Each point is reached from the start by the listed moves, each made once or not at all, plus a little noise. Say if it took an odd or an even number of moves. Then give how often each move was made.

Moves:
(1): .39  -.58
(2): .80  .17
Start: -.17  .15
Points:
.64  .33 => odd (0, 1)
-.11  .14 => even (0, 0)

Moves:
(1): .58  .32  -.28  .05  .03
(2): -.20  .92  -.56  .45  -.14
(3): .13  -.04  .33  .02  -.51
(4): .10  -.30  -.08  .50  .02
Start: -.37  -.61  .49  -.10  .08
Points:
-.53  .39  -.01  .30  -.02 => odd (0, 1, 0, 0)
-.22  -.72  .85  -.12  -.49 => odd (0, 0, 1, 0)
-.25  -.92  .44  .39  .17 => odd (0, 0, 0, 1)
-.28  .05  .11  .86  -.55 => odd (0, 1, 1, 1)

Moves:
(1): .50  -.45  .28  -.07  .17  -.06  -.46  -.35  -.21
(2): .31  .38  -.03  .42  -.04  .19  -.10  .11  -.18
(3): -.16  .07  .60  .10  -.48  .06  .01  -.14  -.15
(4): -.12  -.33  -.11  .24  -.19  .07  .27  .23  .05
(5): -.04  .09  .20  .11  .34  .22  .11  -.10  .15
(6): -.26  -.15  -.09  .00  -.04  .30  -.21  -.12  .12
Start: .26  -.05  -.02  -.12  -.08  .10  .09  .02  .19
Points:
.94  -.44  .14  .46  -.13  .30  -.19  .01  -.15 => odd (1, 1, 0, 1, 0, 0)
.34  -.58  .76  -.09  -.43  .41  -.54  -.59  -.04 => odd (1, 0, 1, 0, 0, 1)
.59  -.44  .86  -.11  -.38  .11  -.37  -.46  -.16 => even (1, 0, 1, 0, 0, 0)
-.10  -.53  -.22  .11  -.31  .46  .15  .15  .36 => even (0, 0, 0, 1, 0, 1)

Moves:
(1): .35  .12  .14  .04  -.10  -.13  -.18  .18  .12  -.01  -.06
(2): -.16  .43  .19  .19  -.02  -.01  .25  -.04  .03  -.07  -.10
(3): -.10  -.24  .20  .41  .01  .01  -.33  -.17  -.08  .15  -.05
(4): .23  .03  -.28  .35  .15  .14  -.12  .08  -.38  .03  -.12
(5): -.02  -.01  -.02  .01  .60  -.24  .03  -.04  -.02  -.17  -.14
(6): -.02  .11  .03  -.08  .18  .43  -.16  .10  -.08  .01  .07
(7): .02  -.11  .12  .00  .00  .05  .25  .15  .14  .19  .09
(8): -.38  -.20  .00  .06  -.05  -.08  -.22  .49  -.26  -.09  .12
(9): -.27  -.03  -.26  .18  .02  -.08  -.15  .15  .48  .12  -.03
Start: -.18  .28  .01  .10  .05  -.12  -.50  -.31  -.05  .22  .10
Points:
-.36  .55  .25  .89  .56  -.60  -.94  -.23  .49  .20  -.26 => odd (1, 1, 1, 0, 1, 0, 0, 0, 1)
-.74  .62  .22  .23  .78  .00  -.60  .19  -.37  -.07  .08 => even (0, 1, 0, 0, 1, 1, 0, 1, 0)
-.78  -.11  -.17  .39  .64  -.45  -.61  .45  .28  .23  .10 => even (0, 0, 0, 0, 1, 0, 1, 1, 1)

Moves:
(1): .26  .00  .04  -.10  -.05  -.09  -.13  .05  .13  .14  .09  -.22  -.03
(2): .03  .30  .12  .23  -.27  -.05  .18  -.16  .16  .24  .16  .16  -.07
(3): -.04  -.03  .25  .09  .01  .04  -.08  -.04  -.17  .01  -.03  .02  .04
(4): .05  -.21  -.19  .36  .21  .02  -.07  -.01  .15  .09  .02  -.12  .05
(5): .07  .18  .18  -.08  .23  -.05  .14  .13  -.03  .03  .06  .06  -.03
(6): .24  .21  -.06  -.18  -.01  .26  .15  -.08  .02  .06  .07  -.16  -.18
(7): .06  -.18  .13  .18  -.16  -.14  .33  .00  -.02  .12  -.10  -.09  -.04
(8): .09  .00  -.13  -.01  -.04  .12  -.01  .23  .01  .19  .04  .12  .05
(9): -.19  -.08  .14  -.03  -.01  .19  .01  .00  .32  -.09  -.19  .05  -.03
(10): -.11  -.03  -.05  -.02  .02  .07  -.04  -.17  .11  .32  -.16  .10  -.12
(11): -.15  -.24  .06  -.07  -.01  .15  .08  -.10  .06  .03  .20  .07  -.03
(12): .12  -.02  .02  .00  -.02  .01  -.07  .05  .02  -.21  .06  .43  -.13
Start: .12  -.12  -.07  -.23  .15  .22  .06  .08  -.02  .00  .06  -.03  -.07
Points:
.49  -.07  .45  -.07  -.15  .08  .59  .02  .29  .34  .56  .38  -.42 => even (1, 1, 0, 0, 1, 0, 1, 0, 0, 0, 1, 1)
.16  .05  .09  -.15  -.15  .80  .36  -.26  .15  .84  .33  .28  -.38 => even (0, 1, 1, 0, 0, 1, 0, 1, 0, 1, 1, 0)
.57  -.16  -.03  -.32  .53  .49  .23  .05  .32  .34  .49  -.40  -.28 => odd (1, 0, 0, 1, 1, 1, 0, 0, 0, 0, 1, 0)
.08  -.38  .60  -.43  .35  .54  .00  -.05  .45  .23  .09  .49  -.41 => odd (1, 0, 1, 0, 1, 0, 0, 0, 1, 1, 1, 1)
.14  -.37  .19  .29  .06  .35  .03  -.38  .42  .83  .31  .01  -.23 => even (1, 1, 1, 1, 0, 0, 0, 0, 0, 1, 1, 0)
.28  .04  .62  .04  -.11  .29  .44  .15  .47  .94  -.08  .19  -.29 => even (1, 1, 1, 0, 1, 0, 1, 1, 1, 1, 0, 0)

Moves:
(1): .28  .07  -.11  .01  .08  .09  .13  .02  .08  -.14  .10  -.07  -.01  -.06  .10  -.04  .06  -.10  .01  .07
(2): -.11  .15  .10  .04  -.01  -.05  -.21  -.03  -.08  -.10  -.07  .07  -.22  .04  .04  .03  -.11  .00  .02  -.05
(3): .07  .00  .17  -.02  .15  .02  .00  .03  .15  .00  .05  -.04  -.14  .14  -.18  .10  .13  .14  .06  -.03
(4): .16  .12  .29  .26  -.10  -.05  -.09  -.02  .20  .09  -.03  .23  .08  -.03  .08  -.12  .10  .16  .01  -.10
(5): -.05  -.05  .06  -.03  .11  -.07  -.06  -.01  .02  .11  .10  .03  -.11  -.04  -.03  -.14  -.02  -.09  -.05  -.05
(6): -.04  -.07  -.17  -.12  .12  .32  -.12  .09  .04  .13  .08  .03  .12  -.03  .14  .00  .21  -.04  -.09  .01
(7): -.22  .13  .02  .22  .01  .18  .31  .00  -.10  -.02  -.18  .02  .00  -.14  .11  .14  -.10  -.07  .10  .13
(8): -.17  -.08  -.07  .14  -.07  .09  .02  .20  .02  .07  -.12  -.14  .00  .05  .13  -.10  .02  -.17  .13  .21
(9): -.02  .08  .10  -.17  -.08  .00  -.09  .11  .28  -.09  .00  -.02  .05  -.09  -.10  .03  -.24  .12  -.22  -.06
(10): .00  .06  .11  -.08  -.14  -.16  -.11  .01  -.03  .12  -.04  -.01  .01  -.22  .05  .10  .16  -.12  .00  .10
(11): -.04  .02  .01  .03  .03  .07  -.04  .04  -.16  .04  .19  -.16  -.07  .03  .02  .10  -.24  .10  -.10  .04
(12): .00  -.09  .14  -.06  .00  -.02  -.03  .18  .06  -.08  .17  .25  -.03  .21  -.02  -.01  -.02  .05  -.02  .00
(13): -.02  .16  .10  -.02  .08  -.12  -.02  .13  -.18  -.03  .12  -.02  .11  -.08  .06  -.05  -.06  .06  .06  -.05
(14): .04  .09  -.03  .01  .02  .00  .01  .10  .10  .23  -.14  .06  -.20  .21  -.11  .02  -.06  .00  -.12  .04
(15): -.12  -.02  .04  -.10  .05  .11  -.01  -.15  -.04  -.03  .03  -.01  .08  .17  .21  .07  -.10  -.06  .09  .00
(16): .09  -.03  .06  .15  .06  .01  -.24  .12  .14  .08  -.07  -.03  .21  -.14  -.01  .36  -.10  .02  .02  .06
(17): -.14  .11  .01  .12  .07  -.03  .00  .05  .09  .02  .19  .09  .12  .16  .21  -.02  .12  -.04  -.22  .00
(18): -.10  -.13  -.15  -.02  .11  -.03  .05  .12  -.01  .06  .10  .05  -.13  .00  .10  .10  .16  .29  .24  -.15
Start: .19  -.06  .17  -.10  .11  .22  -.20  -.02  .14  -.04  .06  .02  .04  -.21  -.19  -.03  -.11  .00  -.22  .08
Points:
-.08  -.04  .25  .06  .52  .34  .10  .23  .24  .31  .00  .10  -.49  -.04  -.30  .13  .03  .28  -.04  .00 => odd (0, 0, 1, 0, 1, 0, 1, 0, 0, 0, 0, 0, 0, 1, 0, 0, 0, 1)
.09  .14  .46  -.41  .22  .32  -.72  .21  .50  .02  .07  .04  -.14  -.35  -.24  .22  .03  .10  -.48  .04 => odd (0, 1, 1, 0, 0, 1, 0, 0, 1, 1, 0, 0, 0, 0, 0, 0, 0, 0)
.06  .47  .56  .19  .11  .30  -.22  .90  .60  .09  .15  .14  .28  -.31  .19  .34  -.32  -.23  -.50  .59 => even (1, 0, 0, 0, 0, 0, 1, 1, 1, 1, 0, 1, 1, 1, 0, 1, 1, 0)
-.19  .27  .44  .12  .56  .40  .08  .94  .48  .11  .70  .08  -.35  .22  .10  .10  -.34  .28  -.37  .19 => even (1, 0, 1, 0, 1, 0, 1, 1, 1, 0, 1, 1, 1, 1, 0, 0, 1, 1)

Moves:
(1): .28  .18  .05  -.08  .03  .03  .14  .14  .00  .07  .13  -.05  .06  .17  -.10  -.07  -.01  -.17  -.12  .11  .03  .21  .02  .04
(2): -.02  .34  .05  -.16  -.11  -.11  .21  -.02  -.03  -.12  .05  .03  .04  -.01  .09  .15  .00  .06  .15  .12  .15  -.25  .10  -.05
(3): -.16  -.05  .26  -.14  -.04  .05  .11  -.13  -.01  .08  .12  -.02  .03  -.12  -.07  -.05  .10  .02  -.19  .03  -.06  -.03  -.03  .19
(4): .05  .11  .14  .25  -.02  -.10  -.01  -.02  -.20  -.09  .07  .02  .03  -.08  -.05  .01  -.09  .02  -.16  .13  -.13  .02  .07  .05
(5): .16  .09  .04  .08  .44  .15  .08  -.14  .03  -.14  -.25  -.14  .01  .08  -.05  .02  .15  .11  .04  -.05  .06  .02  .04  .00
(6): -.14  .16  .01  -.02  -.04  .24  -.11  .08  .06  -.09  -.19  -.08  -.13  .11  -.08  -.11  -.09  -.29  -.31  .18  -.06  -.15  .23  .03
(7): .06  -.30  -.08  .16  .02  .03  .30  .10  -.05  -.02  .07  .10  -.19  .07  -.05  .00  .02  -.03  -.03  -.12  .20  -.10  .12  .20
(8): -.01  -.14  .13  -.08  -.06  .04  -.08  .38  -.02  -.15  -.07  .04  .11  -.29  -.05  .08  .12  .22  .01  .04  .12  .06  .05  .15
(9): .11  -.03  .11  .18  .09  -.27  .08  -.22  .33  .09  .03  -.20  .11  -.08  -.08  -.27  -.17  .15  .02  .18  .07  -.05  .15  .07
(10): .04  .08  -.03  .18  .07  -.03  .09  .05  -.06  .33  -.12  .13  -.09  -.09  -.06  .05  -.03  -.16  .02  -.04  .04  -.07  -.08  .08
(11): -.13  .05  .04  .00  .12  -.01  -.13  .05  .11  .07  .24  .00  .08  -.12  -.04  .01  .02  -.04  .10  -.06  .13  .03  .05  -.01
(12): -.02  -.24  -.01  .13  .11  -.10  -.25  -.15  .01  -.01  -.29  .41  .16  .08  -.04  .23  -.09  -.24  .13  .25  .08  .09  .11  .04
(13): -.12  -.03  .00  -.01  .00  .10  .07  -.06  -.14  .04  .04  -.09  .21  -.02  -.07  -.09  .16  -.08  .18  .10  -.04  -.10  .08  -.09
(14): -.14  -.04  .19  .06  .03  -.04  .10  .06  .05  .02  -.07  -.09  -.07  .15  -.10  -.04  -.09  .04  .05  -.10  .09  .21  .15  -.16
(15): -.06  .31  .05  .36  -.12  .29  .01  -.12  -.01  -.05  .12  -.07  .08  -.16  .56  .17  .20  -.07  .11  .14  .20  .11  -.22  -.20
(16): .02  -.21  .08  -.08  -.05  .14  .16  .04  .05  .00  .19  -.14  -.03  .05  .02  .56  -.19  -.06  .09  .04  -.29  -.08  -.09  .03
(17): .08  .00  -.06  .19  -.05  .03  -.12  -.08  .13  .02  -.05  .13  -.06  -.06  -.03  .09  .26  .02  .06  -.04  -.12  -.01  .00  -.02
(18): .00  -.03  .17  .13  .01  .14  -.07  .21  .14  .01  .22  .29  -.16  .29  -.06  -.19  -.19  .24  -.02  .14  -.10  -.35  -.18  -.11
(19): -.11  -.01  .07  -.13  -.07  .13  .14  -.09  .03  -.11  -.01  -.03  -.16  -.15  -.02  -.09  -.19  -.14  .15  -.10  -.01  .00  -.09  .11
(20): -.12  .04  -.07  -.20  .00  .01  -.08  .05  -.05  .02  .03  -.16  -.29  .01  .01  .01  .03  .10  .14  .40  .04  .09  .01  .04
(21): .16  -.03  .10  .08  -.05  .19  -.14  -.13  -.02  .03  .00  -.11  .03  -.08  -.23  .00  -.12  .05  .01  .05  .25  .03  .05  -.14
(22): -.04  -.03  -.08  .00  .02  .02  .12  .01  .10  .02  .04  .15  -.04  -.12  .05  -.09  .02  .18  -.04  -.02  .01  .20  .07  -.12
(23): .16  -.04  .09  -.04  -.05  .06  -.02  -.04  -.08  .12  .05  -.13  -.06  .02  .12  -.05  .00  .00  .09  -.03  -.08  -.08  .32  -.06
(24): -.16  .35  -.14  .06  -.07  .05  -.13  .09  .00  .03  .02  -.21  .06  .24  .07  .10  -.10  .25  .18  -.07  .07  .01  .12  .37
Start: .11  -.17  -.12  -.20  .01  -.05  .19  -.04  -.03  .13  .04  .05  .18  .13  -.06  .10  .12  -.12  -.01  .07  -.01  .05  -.11  -.03
Points:
-.14  .07  .15  .14  -.05  .34  -.29  -.22  .38  .16  .19  -.25  .26  -.50  .28  .18  -.15  .36  .90  .86  .87  .53  .51  .22 => odd (0, 0, 0, 0, 0, 0, 0, 1, 1, 0, 1, 1, 0, 0, 1, 0, 0, 0, 1, 1, 1, 1, 1, 1)
.36  -.18  .65  -.03  .52  .12  .56  .22  .69  .38  .19  .24  -.19  .08  -.44  .50  -.23  .18  .86  .91  .22  .07  .51  .00 => even (1, 1, 0, 0, 1, 0, 0, 1, 1, 1, 1, 1, 0, 1, 0, 1, 1, 1, 1, 1, 0, 1, 1, 0)
.10  .22  .81  -.17  .30  -.03  .38  -.12  .32  .02  .23  -.53  .19  .06  -.38  .78  -.13  .24  .74  .94  .15  .31  .87  .78 => even (1, 1, 1, 1, 1, 0, 0, 1, 1, 0, 1, 1, 0, 1, 0, 1, 1, 0, 1, 1, 0, 0, 1, 1)
